Every row gives one point. Any point is a mix of the corners, with weights that add up to 1. It lies inside the corners' shape when no weight is negative. Say inside or outside, and name the corners with a negative weight.

Corners:
(1): [  5  25 -16]
(2): [-49 -50   5]
(3): [-51  -2  27]
(4): [53 32  2]
Points:
[ -3  14 -11] -> inside
[-37   0  21] -> inside
[-36  -9   0] -> outside (4)
[-33   3  18] -> inside
[-27  -5  -7] -> outside (4)
[-43 -43   5] -> inside
[57 53  0] -> outside (2)
[-41 -40   4] -> inside

Corners:
(1): [ 18   4 -18  31  12 -12]
(2): [-12  -1  28  22 -20  12]
(3): [-46 -17  43 -26   4 -19]
(4): [ 26  45 -11 -46 -70 -39]
(5): [ -48   47   89 -118  -20   24]
(6): [-34 -20  -1   7   6  37]
(7): [ 37 -37   0  30  -7  -8]
Points:
[-28   7  18 -15  -8   9] -> outside (7)
[-14  -1   5  -7  -9   6] -> inside
[-10 -19  22  12  -1  10] -> outside (4)
[-16  43  24 -73 -41 -17] -> outside (2, 7)
[-27  -5  36  -6   5  16] -> outside (4)
[ -6  12  25 -20 -11 -17] -> outside (6)
[ -7  38   8 -18 -33   8] -> outside (3, 7)
[  1   1  23 -54 -37 -19] -> outside (1, 2)

Corners:
(1): [ 37 -88 -24  35 -19  -1 -29   2   2]
(2): [ 42 -51 -42 -20  12  14  15  12 -15]
(3): [-71   9  17  -4  25 -35  32  43  31]
(4): [-32  38 -40 -16 -24 -31  39   3  18]
(5): [ 26 -36 -12  -2  18 -13 -82  23 -16]
(6): [ 34 -48  19  15  -5  37 -26 -22 -41]
(7): [ 29 -26   7  74  11  59 -67  21 -46]
(8): [-67  35   4 -17   6   4  21   2  57]
(9): [-26  88  24  25  46 -43  43 -26  73]
(10): [ 49  65  70  39 -16  16 -25  19  40]
Points:
[-2  8  7 11 11  6 -9  7  7] -> outside (1)
[ -8 -11 -12  10  10  -3  -5   6   3] -> outside (10)
[-21  39  29  19  13  -1 -21  19  18] -> outside (1, 2)
[  0 -28 -20   4  10  -4 -11   6  -2] -> outside (10)
[-17  38  23   5  -2  -5 -15  26  17] -> outside (1, 2, 9)
[  4 -24  -3  18  -1  -4  -7   8  17] -> inside
[  5  15   8  20   6 -13  -4  14  23] -> outside (6, 8)

Corners:
(1): [ 15 -21 -22  -6  12  29  33  79  31  35 -12  25]
(2): [ 28  23 -18  16 -17 -29  41   3  -9 -56  16  37]
(3): [-44  23   2  28 -21 -14  53   9 -28 -18  43  41]
(4): [ 31  32 -44  24 -43   0  36   4  -3   9  31  -6]
(5): [ -5   3  52  14  47 -16  69  49 -11  28   8  36]
(6): [  54   30  -21  -72   48   45  -17  -13 -106   -9   29  -37]
(7): [  5 -17 -43 -27  18  -1  45 -12 -20 -12  30 -14]
(8): [ 33 -36 -13 -38  -7  27  -3  24 -31  39 -14   4]
(9): [-37 -21  30 -35  13 -24  16  56  25 -37  45 -19]
(10): [-16  23 -18  57 -80  10   8 -22  27 -17   8 -21]
(11): [ 32 -12  21 -98  -6   0 -13 -22   8  58 -58 -11]
(12): [ 33  -4 -29 -24   6 -18 -50  -6  -5 -15  60  11]
(13): [-49 -15   7 -47  15 -38 -24  14 -28  -7 -40 -55]
Points:
[  3  -5   0 -15   2   3  23  30   3  12   3   7] -> inside
[ 21  -2 -20  -5 -47 -12  -7   6  33  -1 -15 -10] -> outside (3, 5, 6, 7)
[ -4   5  10 -12  11 -15  26  19  -5  -4  16   5] -> outside (8)
[ 16  33 -14   7 -18  -8  26 -17 -17 -31  44   5] -> outside (1, 8, 13)

Corners:
(1): [  3  66 -35  -7 -12  14  44  -1  -4  36  29  20  33 -37]
(2): [ 35 -29  11  59  14 -41 -29  -6 -15  27  -3  31  37 -17]
(3): [-16  12 -13  -2 -17  19   4  -6 -14  66 -18  50 -51   5]
(4): [-19 -43  56  46  46 -25  16  -2 -42 -22  35 -37  -4  -2]
(5): [ 21  44  15  58  50 -33   4  18   6  32 -16  35 -24  -3]
(6): [ 58   0 -65 -42 -34   4 -24  46  69  28  35  56  33  31]
(7): [ 41 -58  -5   2   0 -13  41  10 -36 -11  25 -63 -30  19]
(8): [ 23 -15 -36  24 -54   8 -38  22  58   9  41  22  15  -2]
(9): [-14  57   4   8  -6  35  -4   1   6  43  18 -38  39 -42]
(10): [-26 -35 -29  27 -37 -48 -39   1  -1   3   7  20 -46  21]
(11): [-83  28  81  67 -58 -26 -86 -21  23 -25 -27  74 -35 -32]
(12): [ -5  64  15  25  57  43  36 -10 -11  19 -54   6 -33 -56]
(13): [  8 -34  18  41  31 -14  13 -66 -73   5  27 -72 -50   7]
(14): [ 22  -4 -60   9 -68  -2 -31 -29  94  36  27  10  15   0]
(15): [  6 -43  49  61  50   6   4  19 -51 -20 -17 -50  23  36]
Points:
[ -4 -24  31  52  16 -15 -10  -7 -20  -8   0 -22 -12  -4] -> outside (1, 3, 6)
[ -1   6  17  38   3  -5 -13  -8   2  16   3  10   7 -11] -> outside (7, 10)
[  6  -8  13  29  13  -7   2  14 -14   7   5  -4   4  -2] -> outside (13, 14)
[ 20  -8 -13  19  -9 -13 -18   9  12  19  11  23  12   1] -> inside
[ 18 -12 -25  16  -9 -13  -5   2   8  22  18   6  -4   0] -> outside (11, 15)
[-12 -20   7  23 -18   0 -17  -2   4  -2   9 -12 -19   4] -> outside (1, 2, 5)
[ 16 -13 -23  15   4  -8  11  -1   5   5  19 -15 -15   8] -> outside (2, 3, 9, 11)
[ -7  20   1  13  -1   6   5  15  -1  17  -1  20 -17  -7] -> outside (2, 13, 14)

Corners:
(1): [  1  34  25  11   8  45  17  -1  10  22  -7 -10 -15  -2  13 -13   9  30
 -31  26]
(2): [  17   -6 -121   32   25  -26   16    1   15   12    2  -17   26   31
  -16  -27    0   -3   39  -18]
(3): [-27  -1  20  -5  -1  -7   2 -16  60  -6  16   6 -11  -2  -2  11  14   2
 -27  25]
(4): [  4 -18  24  -4  -8 -17  12 -25 -10   2   7   5 -17  -6  13  15  14  19
 -23  19]
(5): [ 10  14 -71  40  20 -19   7   0 -16   6 -35  -5 -27  63   9  12 -11 -11
   2   0]
(6): [ -8  22 -18 -22 -18  -1  26   8  -4  10  11  12  -9 -12  -1  38 -31  16
 -11 -24]
(7): [-21 -22  33 -17   0  20  19  14  -7  12  17   1 -16 -14  14  27  33  38
 -36  10]
(8): [  9   4   1  34 -11  -8  20  -5 -10   1 -18   4 -11  -3   9  24  19  16
  23  12]
(9): [ 10 -21   2  22  -5  24 -28 -13 -16 -15   0  -9 -20   0  13  11  14 -19
  51  11]
(10): [-14   0  23  27  27 -17  23 -39  21 -17 -12  -2  11 -14 -12  -4  18  10
  71   9]
(11): [  7   5  27  19  30   2 -35   5  -7  20  11  -2 -22  -3  13   5  -3  27
 -25  22]
(12): [ -5 -14  -9 -14  15   1  14  -3  32  -6   4  -8 -14  23 -65   1 -10 -23
  -4   6]
(13): [  9 -17  -8  -7   2 -18  20   5  -9  10  -3  10   0  -5   6   6  -4  -4
  -3 -50]
(14): [-13  23   4 -10   5 -10   3 -16  10  19  11   3  17  -2 -10  17  11  23
  -8 -38]
(15): [ 12 -21  -3  52  18  -5  13  -7  -8 -16   3   2 -17   3  -1   0 -10  20
   8  -5]
(16): [-11 -17  28   7  -7  15  -1  -4   7  14   5  -9 -16  -7   6  -1   6  33
  -3 -12]
(17): [-23  10  21 -14 -18 -15   8   2   0   7  13  15  -4   1   8  14  10   1
 -15  -2]
(18): [-17  22  37  15  -2  -7   7  -7  -9 -19 -48   3 -15 -16   9   5  20   7
 -20  29]
(19): [  5 -22  -9  30  28  38 -22   3  -4  22  -9 -17  -7  19   0  10 -34  -8
 -31  -2]
(20): [ 10 -19  -7 -22   4  -9  31  -1  -2   2   4 -44   3   9 -12  15  20  -6
 -10 -14]
(21): [  9 -18   7   0  -4  31  -5  11  -3  -2  -5  -9  19  12  10  -5   9  28
  -3  11]
Points:
[  4   0 -14  13   5   0  13  -2  -4   4 -11  -4  -1   9  -2   4  -1   3
   8 -14] -> outside (3, 4, 7, 11)
[-3  0 -1  3  4  0 12 -2  3  7  0 -5 -4  4 -1  9  4 13 -9 -3] -> outside (9)
[-6 -4 -9  6  3 -5 16 -6  6  0 -4 -4 -3 10 -9 12  1  6 -1 -2] -> outside (1, 9, 11, 13)
[-3  0  2  4  3  3  6 -4  4  8 -2 -4 -6  3  1  6  7 10 -4 -2] -> outside (15)
[-1 -7  1  6  3  3  4 -3  1  1  0 -5 -8  6 -4  8  4  2  1  2] -> inside
